Rows are points. The ring and each string are closed loops that go straight from each point to the next, and from the last back to the first. Before rounding, they use only three directions, however many columns there are. Count how often each string passes through the ring. Passing back the other way cancels.

Ring (10 x 4):
[[  3 -34  18  32]
 [ -4 -30  25  27]
 [ -8 -17  30  11]
 [ -8  -1  19  -5]
 [ -5  10   5 -13]
 [  9  15 -13 -17]
 [ 22  10 -17 -14]
 [ 34  -4 -13  -4]
 [ 33 -20  -4  12]
 [ 20 -31   5  27]]
String:
[[ 14   2  -1  -8]
 [ -2   4 -18   3]
 [ 13  13 -28 -10]
 [ 27   9 -28 -10]
 [ 30  -1 -24  -1]
 [ 54 -15 -11   0]
 [ 58 -27   8   5]
 [ 43 -29  13  11]
 [ 44 -39  13  23]
 [ 33 -33  14  20]
 [ 17 -17   9   9]
 [  8 -20  -6  24]
 [ 19 -27  -7  29]
 [ 43 -32   1  21]
 [ 43 -22   5   7]
 [ 31 -13   4   1]
 [ 14  -5 -10   5]
 [ 15   7 -28  -2]
 [ 24  17 -27 -19]
 [ 31  19 -13 -31]
 [ 17  23 -16 -28]
 [  2  24 -23 -21]
 [ 16  28 -12 -36]
 [ 24  12   2 -27]]
Times through: 3
String (33 x 4):
[[ 14 -18   9  12]
 [  0 -14  -6  20]
 [  8 -30  -3  35]
 [ 17 -41   2  42]
 [  8 -31  -3  35]
 [  0 -16  -6  22]
 [ 15 -24  12  17]
 [ 22 -33  25  20]
 [  8 -51  30  46]
 [ -6 -46  28  47]
 [-13 -30  16  34]
 [-12 -15   2  22]
 [-20 -27  32  28]
 [ -5 -29  60  12]
 [  2 -18  42   3]
 [  9 -12  24   1]
 [  0  -8   6   7]
 [-22   1   2   7]
 [-20   4  23  -7]
 [ -3   1  41 -18]
 [-12   3  32 -13]
 [-21   2  13   0]
 [-13  -3   3   8]
 [ -2  -8  12   5]
 [ -3  -9   7   9]
 [-17 -11  11  16]
 [-19 -27  39  23]
 [ -4 -35  46  24]
 [  6 -36  41  24]
 [ 15 -26  26  13]
 [ 13 -29  23  20]
 [ 17 -45  30  35]
 [ 26 -40  27  27]]
Times through: 1

Ring:
[[ 30 -14  -2  -2   1  11   0  15]
 [ 16  -4  -5   5  13   4  16  32]
 [ -3  11  -9   4  18 -20  10  28]
 [-17  21  -8  -1   9 -31  -5  11]
 [-14  19  -5  -6  -1 -29 -19  -4]
 [  5   5  -4 -12  -9 -23 -32 -15]
 [ 23  -8  -3 -10  -8 -10 -26  -9]]
String:
[[-16  20 -16   4  29 -52   3  28]
 [-14  19 -16  -1  22 -59 -12  14]
 [  2   7  -6  -2   5 -18  -7  10]
 [-13  18  -1   2   2   1  10  17]
 [-23  26  -3  -1   2 -18  -2   8]
 [-22  25 -11  -9   4 -56 -32 -11]
 [ -6  13  -8  -8   2 -36 -24  -5]
 [-10  16  -9 -14  -4 -52 -43 -22]
 [ -5  12 -10 -19 -10 -60 -59 -35]
 [  6   4  -9 -15  -5 -45 -45 -21]
 [  6   4  -1  -3  -3  -1  -5   7]
 [ 14  -2   1  -8 -12   3 -17  -6]
 [ 31 -15  -5 -16 -12 -19 -44 -22]
 [ 33 -16  -7 -13  -5 -23 -37 -13]
 [ 20  -6  -6  -6   1 -14 -17   2]
 [ 17  -4   1   0  -3  17   5  15]
 [ 13  -1  -1   0   0   8   4  15]
 [ 14  -2  -5  -2   5 -10  -6  11]
 [ 11   0   1   2   1  16  12  22]
 [ 22  -8   1  10   9  35  35  42]
 [ 23  -9 -11   7  25  -9  18  41]
 [  9   2  -8   1  14 -17   2  21]
 [  4   6  -3   3   8   1  11  23]
 [ -4  12  -4   7  14   0  21  33]]
Times through: 4

Ring:
[[ 13  22   9   8 -12 -22 -26 -14  -3   7  14]
 [ 18  21   6 -10   6 -10 -35 -11   7  10  16]
 [ -6  -4   1 -18  24  18  -8   3   3   1  -1]
 [-21 -16   3 -10  21  24   6   5  -3  -4  -9]
 [-21 -12   9   7   1   8   3  -3  -9  -5  -6]
 [ -9   5  11  20 -17 -13  -3 -10 -14  -2   1]]
String (21 x 11):
[[-16  -1   7  16  -9  -2  13  -2 -19  -6  -7]
 [ -7   1   8   2   2   1 -10  -6  -4   0   2]
 [-13  -6  12   6  -2   0 -14  -9  -2   0   2]
 [-17  -7  14  15 -10  -4  -7 -10  -8  -3   0]
 [-14  -2  15  21 -18 -12  -8 -13 -10  -2   2]
 [ -3   6  13  13 -12 -13 -16 -13  -6   2   7]
 [ -2   7   9   6  -5  -7 -12  -8  -6   2   4]
 [ -4   7   7   8  -5  -6  -4  -6 -10   0   1]
 [ 14  19  10   0  -4 -16 -35 -15   4   9  16]
 [ 33  33  10  -9  -2 -26 -60 -21  16  17  29]
 [ 25  29   6  -6  -1 -19 -39 -14   6  12  20]
 [  5  15   4   3  -2  -8  -8  -5  -8   3   5]
 [ -3   6   5   3   1  -1  -5  -4  -8   0   1]
 [  2  13   4   4  -2  -6  -4  -4 -10   2   2]
 [ 24  27   6  -9   2 -16 -39 -13   7  12  19]
 [  5  17   6   8  -8 -13  -8  -7 -10   3   5]
 [ 24  32  10   6 -15 -30 -37 -18   0  11  21]
 [ 23  30  13   9 -18 -33 -44 -22   3  12  24]
 [  8  15  12   7 -10 -17 -29 -15   0   6  14]
 [  3  12  14  14 -16 -20 -26 -17  -3   4  12]
 [ -8   2   9  10  -6  -4  -4  -6 -10  -1   0]]
Times through: 0

Ring, 7 rows:
[[  1  -3  33  10 -24 -10  16  21 -24   2 -30  -4]
 [-12  15  46  -2 -25  -4  10  29 -31  20 -28   8]
 [ -5  18  32 -21 -13   6   0  30 -23  28 -12   7]
 [ 20   6  -4 -40   8  17 -12  22  -3  23  12  -8]
 [ 40 -12 -28 -42  18  16 -14  11  14  10  22 -21]
 [ 45 -26 -30 -30  14   7  -7   3  17  -3  16 -28]
 [ 26 -21   2  -1  -8  -6   9   8  -3  -9 -13 -19]]
String (30 x 12):
[[ 30  -1 -12 -26   8  17  -4  22  -5   9   4 -15]
 [ 43  -5 -31 -34  19  25  -9  21   2   5  15 -23]
 [ 60 -29 -55 -56  32  17 -23  -2  35   4  42 -34]
 [ 45 -33 -33 -47  18   1 -17  -8  34   5  32 -28]
 [ 29 -20 -10 -29   4  -1  -7   3  13   6  11 -18]
 [ 33 -13 -14 -20   5   9  -1  14   1   0   3 -20]
 [ 43 -18 -25 -15   9  12   1  14   2  -9   2 -27]
 [ 49 -38 -30 -17   9  -2  -1  -4  20 -15   9 -33]
 [ 44 -42 -22 -10   3  -9   3  -7  19 -18   4 -32]
 [ 28 -33  -3 -11  -5 -14   3  -4  13  -7  -1 -22]
 [ 20 -18   6 -11  -8  -7   4   7   1   0  -6 -15]
 [ 21  -6   6  -1  -8   4  10  21 -16  -3 -17 -14]
 [ 19  -1  11  13 -13   5  18  28 -28  -9 -30 -13]
 [  8  -5  28  19 -24  -8  21  23 -28  -7 -36  -8]
 [ -9  -8  51  24 -37 -23  24  16 -27  -2 -43   0]
 [ -4  -6  38   1 -25 -16  12  14 -16   8 -24  -1]
 [  4  -2  25  -7 -16  -6   7  18 -14  10 -16  -4]
 [  3  -1  27 -10 -16  -6   5  17 -14  13 -15  -2]
 [  5   8  24  -5 -14   4   8  28 -24  11 -20  -2]
 [-12  24  47   3 -25   3  14  39 -42  19 -34   9]
 [-23  27  59  -4 -29  -2  10  36 -40  29 -31  16]
 [-14   8  45 -22 -21 -10  -1  17 -14  31 -10  10]
 [  7  -3  19 -23  -9  -3  -2  14  -5  18  -3  -3]
 [ 12   7  12 -17  -6   9   1  26 -17  14  -9  -5]
 [  5  28  18 -24  -4  22  -2  41 -30  27  -9   3]
 [  2  23  16 -46   1  17 -14  30 -12  40   9   6]
 [ 11   9   6 -51   6  12 -18  19   2  35  18  -1]
 [ 16  -5   4 -37   1   3 -10  11   5  21  11  -8]
 [ 24  -4 -10 -49  11  11 -17  11  12  24  23 -11]
 [ 24  -7  -6 -35   5   7  -9  12   5  15  12 -12]]
Times through: 5

Ring, 7 rows:
[[-22  -7 -12  -3  -6 -21  -6   5  13 -14 -14   3   4 -31]
 [-19  15 -10 -13  -7   6   2  14  25 -11  -8  -5 -17   1]
 [ -3  22  -9 -18 -15  26   2  11  11 -12   0 -17 -23  31]
 [ 13  16  -5 -14 -17  28  -1   2  -8 -10   7 -20 -17  40]
 [ 23  -6   1   1 -13   5  -7 -12 -29  -5  11 -11   5  19]
 [ 16 -18  -2   6 -11 -13 -11 -14 -31  -7   5  -6  16  -4]
 [ -9 -23 -11   4 -11 -30 -14  -6 -12 -15 -10   0  19 -34]]
String (31 x 14):
[[-44   7 -27 -18 -16 -11  -7  20  34 -26 -28  -9  -9 -27]
 [-27   8 -21 -17 -17  -1  -6  14  21 -22 -19 -13 -10  -9]
 [-13   7 -12 -11 -13   3  -3   8  11 -15  -8  -9  -9   1]
 [ -1   7   2  -3   0   1   3   3   9  -2   4   3  -9   2]
 [ -4  18   7  -5   7  10  10   9  24   4   7   8 -20  10]
 [-12  29 -10 -21 -13  27   5  17  26 -12  -4 -15 -29  28]
 [-13  30 -27 -33 -33  39  -4  19  13 -28 -13 -37 -30  44]
 [ -5  21 -22 -26 -30  31  -6  12   2 -24  -8 -33 -21  38]
 [  2   8  -3  -7  -9   9  -1   2   1  -7   3  -8 -10  14]
 [  8  10   9  -1   4   7   6   1   6   4  11   5 -11  12]
 [ 16  18   6  -8  -5  25   6   2   0   1  14  -8 -19  37]
 [ 23  18  -8 -17 -25  39  -3   0 -20 -13  10 -31 -18  57]
 [ 26  11 -14 -19 -35  38 -10  -4 -35 -20   7 -40 -11  59]
 [ 30   8   5  -4 -12  24   0  -8 -24  -1  18 -14  -9  42]
 [ 19   4  12   3   3   7   4  -6  -8   6  17   3  -6  17]
 [ 25   1  14   6   3   6   3 -10 -15   8  20   4  -3  18]
 [ 32 -10   6   6 -10   3  -6 -17 -38  -1  17  -8   9  20]
 [ 27 -20  -5   3 -22  -4 -16 -19 -49 -12   8 -18  18  12]
 [ 15 -22 -14  -1 -27 -10 -20 -15 -44 -20  -2 -21  20   1]
 [  8 -14  -7   1 -14 -10 -11  -9 -23 -11   0  -9  12  -4]
 [  5  -7  -1   2  -6  -8  -5  -5 -10  -5   3  -1   5  -5]
 [  7  -4   8   6   5 -10   1  -5  -2   3   9  10   2  -7]
 [  3 -26  -1  12  -3 -32 -11 -13 -20  -6   0   7  23 -32]
 [-11 -38 -23   4 -24 -42 -26 -12 -31 -27 -19 -11  35 -46]
 [-15 -29 -25  -1 -25 -33 -23  -6 -22 -28 -20 -13  26 -38]
 [-11 -15 -14  -2 -14 -20 -12  -2  -8 -17 -11  -6  12 -23]
 [ -7  -8  -7  -1  -7 -14  -6  -1   0 -10  -5   0   5 -17]
 [-25 -16 -23  -6 -19 -27 -16   2   0 -25 -22  -9  13 -36]
 [-35 -15 -26  -7 -18 -31 -15   7  11 -27 -27  -6  12 -45]
 [-31  -4 -12  -4  -2 -24  -4   9  25 -13 -17   7   1 -38]
 [-22   5   0  -1   8 -15   4  10  31  -2  -6  15  -8 -26]]
Times through: 3
String (25 x 14):
[[ -4  13   4  -4   3   6   6   7  18   0   5   5 -15   5]
 [ -3   4  -4  -5  -7   1  -1   3   4  -7   0  -3  -6   3]
 [-10   6  -9  -9 -10   1  -3   6   9 -12  -5  -7  -8   0]
 [ -6   7   4  -1   4  -3   4   5  16   0   3   8  -9  -5]
 [-39   1 -17  -9  -5 -21  -4  15  34 -17 -22   4  -4 -38]
 [-41 -17 -32 -10 -22 -34 -18   9  11 -32 -33  -9  14 -50]
 [-11 -10 -11  -2 -11 -16  -9   0  -2 -14  -9  -3   7 -20]
 [  2  -3   7   5   6 -11   2  -3   4   3   7  11   0 -11]
 [  0 -22   2  11   1 -31  -7 -10 -11  -3   1  11  18 -33]
 [  6 -12   4   8   1 -17  -4  -8 -10  -1   5   7   9 -15]
 [  4  -5   1   2  -4  -7  -3  -4  -6  -4   4   1   3  -4]
 [ 15 -24   3  12  -4 -23 -10 -17 -29  -2   7   4  21 -17]
 [ 15 -40 -15   8 -26 -31 -26 -23 -55 -21  -5 -15  37 -23]
 [ 15 -31   0  14  -7 -29 -14 -19 -36  -6   5   2  27 -23]
 [  3 -44 -26   4 -33 -38 -31 -19 -53 -30 -16 -21  41 -34]
 [ -3 -39 -18   7 -21 -40 -24 -15 -36 -22 -13  -8  35 -41]
 [ -9 -31  -8  10  -6 -41 -15 -10 -15 -12  -9   6  27 -47]
 [-29 -34 -29   0 -23 -47 -25  -4 -13 -31 -29  -8  30 -58]
 [-41 -26 -34  -7 -23 -43 -22   5   4 -34 -35  -9  22 -60]
 [-16  -4 -15  -8 -14 -11  -8   4   4 -18 -12  -8   1 -15]
 [ -6   4   1  -2   2  -5   2   4  13  -2   1   6  -7  -7]
 [-12  13   4  -4   7  -1   8   9  28   1   1  10 -15  -6]
 [-31  25 -16 -21 -10  13   4  23  41 -16 -15  -8 -26   3]
 [-21  17 -20 -21 -19  13  -3  16  20 -21 -14 -18 -18  10]
 [ -3   7  -2  -5  -5   3   0   4   7  -6   1  -2  -8   4]]
Times through: 3

Ring, 10 rows:
[[-15  -6   8  -2  13  -2   4  -5 -15  -9 -14   8  -2  13]
 [-19  -7  12 -12  -8   0  -7  -7  -3 -18 -11  17   2 -11]
 [-18  -5  15 -16 -18   4 -12  -5   5 -18  -9  20   3 -24]
 [-10   4  20 -18 -26  12 -15   3  18 -12  -3  18   3 -39]
 [ -7  10  21 -17 -27  15 -14  11  20  -7  -1  11   1 -39]
 [-12  15  18 -15 -21   9 -10  23  11  -5  -4  -5  -3 -24]
 [-17  14  14 -12 -12   2  -4  26  -2  -6  -9 -14  -6  -6]
 [-17  10   9  -5   5  -2   4  22 -15  -4 -12 -17  -8  15]
 [-13   4   7   2  20  -2  10  12 -21  -1 -14 -11  -8  26]
 [-12   0   6   3  24  -2  11   5 -21  -1 -14  -5  -7  27]]
String, 30 rows:
[[-28  20  19 -27 -44   1 -18  36  12 -17  -7 -17  -3 -34]
 [-35  15  15 -26 -38  -7 -15  32   0 -22 -12 -19  -3 -21]
 [-18   8  14 -12 -11   2  -5  15  -2 -10  -9  -4  -3  -8]
 [  1  10  14   0   8  13   3  12   1   7  -4   0  -5  -2]
 [ -9  15  12  -3   6   4   4  25  -8   3  -9 -17  -9   9]
 [-25  13   8  -8   1  -8   4  30 -19  -7 -15 -28 -10  19]
 [-30   8   7 -10  -2 -11   2  24 -21 -14 -17 -23  -8  18]
 [-22   5   9  -9  -2  -5   0  15 -13 -11 -14 -10  -5   8]
 [ -1   6  12   1  13  10   5   8  -4   5  -7   1  -5   5]
 [  2   5   8  10  32   7  15   7 -16  11  -9  -5  -9  27]
 [-12  -1   3   9  36  -5  18   6 -31   1 -17 -11  -9  43]
 [-24  -5   3  -1  20 -12  10   4 -30 -12 -19  -8  -6  33]
 [-22  -3   8  -7   5  -6   2   4 -17 -13 -15  -1  -4  12]
 [ -9   2  12  -4   6   5   2   4  -5  -3  -9   4  -3   2]
 [-25  -5   8 -10  -1  -7  -1   0 -15 -18 -15   4  -2   6]
 [-36 -17   5 -13  -2 -16  -3 -11 -24 -31 -21  11   1  11]
 [-19 -12   9  -7   4  -3  -1 -13 -12 -17 -14  18   1   2]
 [ -3  -3  13  -2   8  10   1  -7  -1  -3  -7  17  -1  -5]
 [ -6   0  14  -5   1   9  -2  -2   1  -4  -7  13  -1  -9]
 [-17  -1  14 -14 -13   3  -8   1   1 -15  -9  12   1 -15]
 [-29  -6  15 -25 -32  -2 -18  -3   5 -29 -11  18   5 -31]
 [-28  -7  19 -30 -46   2 -26  -8  17 -33  -8  29   9 -51]
 [ -1   3  20 -13 -18  18 -12  -4  20  -5  -1  25   3 -38]
 [  8   7  18  -3   1  21  -3   2  14   7   0  16  -1 -21]
 [ -2   8  24 -18 -31  21 -18   4  29  -6   2  23   4 -52]
 [-13  10  23 -25 -43  14 -22  11  27 -14  -1  16   4 -54]
 [-18   8  19 -20 -30   7 -15  13  13 -14  -6   6   1 -33]
 [ -9   7  15  -9  -8   9  -5  10   4  -4  -6   4  -2 -14]
 [  5  14  20  -6  -6  20  -5  14  16   7   0   6  -3 -23]
 [ -6  19  21 -16 -25  15 -12  25  19  -1  -1  -3  -3 -33]]
Times through: 2
String, 31 rows:
[[-16   3  16 -15 -17   5 -10   5   6 -13  -7   9   0 -22]
 [-29   1  18 -29 -43   1 -22   7  13 -28  -8  13   4 -42]
 [-19   5  23 -30 -50  11 -27   6  27 -22  -2  21   6 -60]
 [-26   5  21 -30 -49   5 -25   9  19 -26  -6  13   5 -51]
 [-18   5  17 -18 -24   5 -13   9   8 -15  -7   8   1 -27]
 [ -3   7  18  -9 -10  14  -7   6  11  -2  -3  11  -1 -22]
 [  8   8  20  -4  -3  22  -5   2  18   6   1  18  -1 -26]
 [-10   3  22 -22 -36  15 -21   0  25 -15  -1  25   5 -52]
 [-27  -3  19 -30 -47   3 -25  -2  17 -30  -7  23   7 -50]
 [-26  -3  15 -22 -29   0 -16   0   6 -25 -10  15   4 -29]
 [-14   0  14 -12 -10   4  -7   2   1 -12  -9  11   0 -14]
 [ -1   2  14  -3   6  12   0  -1   2   0  -6  13  -2  -7]
 [ -7  -7  11  -3   9   6   1 -10  -5  -6  -9  19   0  -1]
 [ -5   1  12  -2   8   8   2   1  -4  -1  -8   8  -3   0]
 [-16   0  11  -7   1   1  -1   4  -8 -10 -11   4  -3   1]
 [-27  -7   5  -6   9 -11   4   0 -25 -17 -18  -1  -4  21]
 [-18  -6   3   3  25  -8  12   0 -29  -8 -18  -4  -6  34]
 [-23  -4   3   0  22 -11  11   5 -30 -10 -19  -9  -7  34]
 [-25  -1   7  -7   6  -9   3   9 -20 -14 -16  -7  -5  17]
 [-11   3  11  -3   7   3   3   7  -9  -3 -10   0  -4   6]
 [  5   5  10   9  29  11  12   4 -10  12  -7   1  -7  18]
 [  3   1   5  15  44   6  20   1 -22  13 -11  -3  -9  38]
 [  6   4  10   9  29  12  12   2  -8  11  -7   4  -6  16]
 [-13   1  10  -4   7   1   2   5 -10  -6 -11   2  -4   6]
 [-28  -5   8 -11  -2  -9  -1   3 -17 -19 -17   0  -2   9]
 [-31 -14   5  -9   4 -13   0  -8 -24 -24 -20   7  -1  15]
 [-15 -13   8  -4  11  -1   2 -15 -13 -14 -14  19   1   7]
 [-13 -10  12  -8   1   3  -4 -14  -3 -13 -10  23   2  -8]
 [-29 -12  13 -22 -26  -4 -16 -12   1 -31 -13  24   6 -26]
 [-33  -8  15 -28 -38  -4 -21  -5   6 -34 -12  21   6 -36]
 [-18   1  15 -16 -18   4 -10   4   5 -15  -8  11   1 -21]]
Times through: 1

Ring:
[[  1  -9  21 -11  18  19 -14  -5 -11   0  25  24   9   4]
 [  4  -7  33 -10  15  22 -14  -2  -8  -1  15  22  15  -1]
 [  8  -4  36 -11   6  16  -7   1  -1   0  -1  16  18 -13]
 [ 10  -1  20 -10  -8  -1   8   2   5   0 -15   6  14 -26]
 [  7   2  -2  -3 -14 -13  14   2   6  -2 -19  -1   7 -26]
 [  0   5 -25   8 -14 -20  12   3   3  -6 -16  -5  -1 -18]
 [ -8   5 -43  14  -8 -21   7   1  -4  -8  -1  -3  -9  -4]
 [-10   0 -43   9   0 -18   4  -3  -8  -6  14   4 -13   2]
 [ -8  -5 -32  -2   7 -11   1  -8 -10  -3  27  12 -11   5]
 [ -4 -10  -7 -11  15   3  -5 -10 -11   0  34  21  -4   6]]
String:
[[  8  -4  13 -14  -4  -2   8  -2   2   2  -3   9   9 -21]
 [  3   1   6   3  -2   1  -1   4  -1  -4  -8   6   9 -11]
 [  5   4   7   5 -10  -4   4   7   4  -5 -22   0  12 -20]
 [ 14   2   3 -11 -25 -22  26   3  14   1 -34  -7  10 -44]
 [ 10  -1  -2 -14 -17 -19  22  -2   9   2 -17   0   5 -34]
 [  0   0  -4   2   0  -2  -1   1  -3  -4   0   7   4  -8]
 [  3   5   1   9  -8  -3   1   7   1  -7 -18   1  10 -14]
 [  3  -1   2  -3  -3  -3   3   1   0  -2  -5   7   7 -14]
 [ 10  -6  10 -20  -7  -8  15  -5   5   4  -3   9   7 -27]
 [  6  -5  10 -14  -2  -2   7  -4   1   1   1  11   7 -18]
 [  1  -1   6   0   4   5  -5   1  -5  -4   3  11   7  -5]
 [  3  -2  38   2  15  29 -22   5  -9  -5   5  20  20   4]
 [  7 -12  51 -20  22  32 -19  -5  -9   2  24  31  19   1]
 [  5 -13  21 -25  13  10  -2 -10  -6   5  25  24   7  -7]
 [ -1  -5   3  -6   9   6  -5  -4  -7  -2  16  16   4  -1]
 [ -8  -4   5   8  22  21 -24  -1 -16  -7  27  22   5  19]
 [ -5 -13   4 -14  24  15 -14 -12 -16   1  45  28  -1  14]
 [  0 -13   1 -23  14   2   0 -14  -9   5  35  23  -3  -1]
 [  0  -9   1 -15   9   1   0  -9  -7   2  23  18   0  -4]
 [ -5  -3   4   5  15  14 -17   0 -12  -6  19  18   5  11]
 [  2  -7   4 -13   6   1   1  -6  -4   1  15  15   3  -8]
 [  5 -11  26 -21  13  14  -5  -8  -6   3  22  24   9  -6]
 [  8 -10  60 -16  22  37 -22  -1  -8   1  17  30  24   0]
 [  7  -3  46  -3  12  29 -19   5  -6  -4   0  20  23  -3]
 [ 15  -7  44 -23  -1  10   4  -2   5   4  -8  15  21 -27]]
Times through: 3
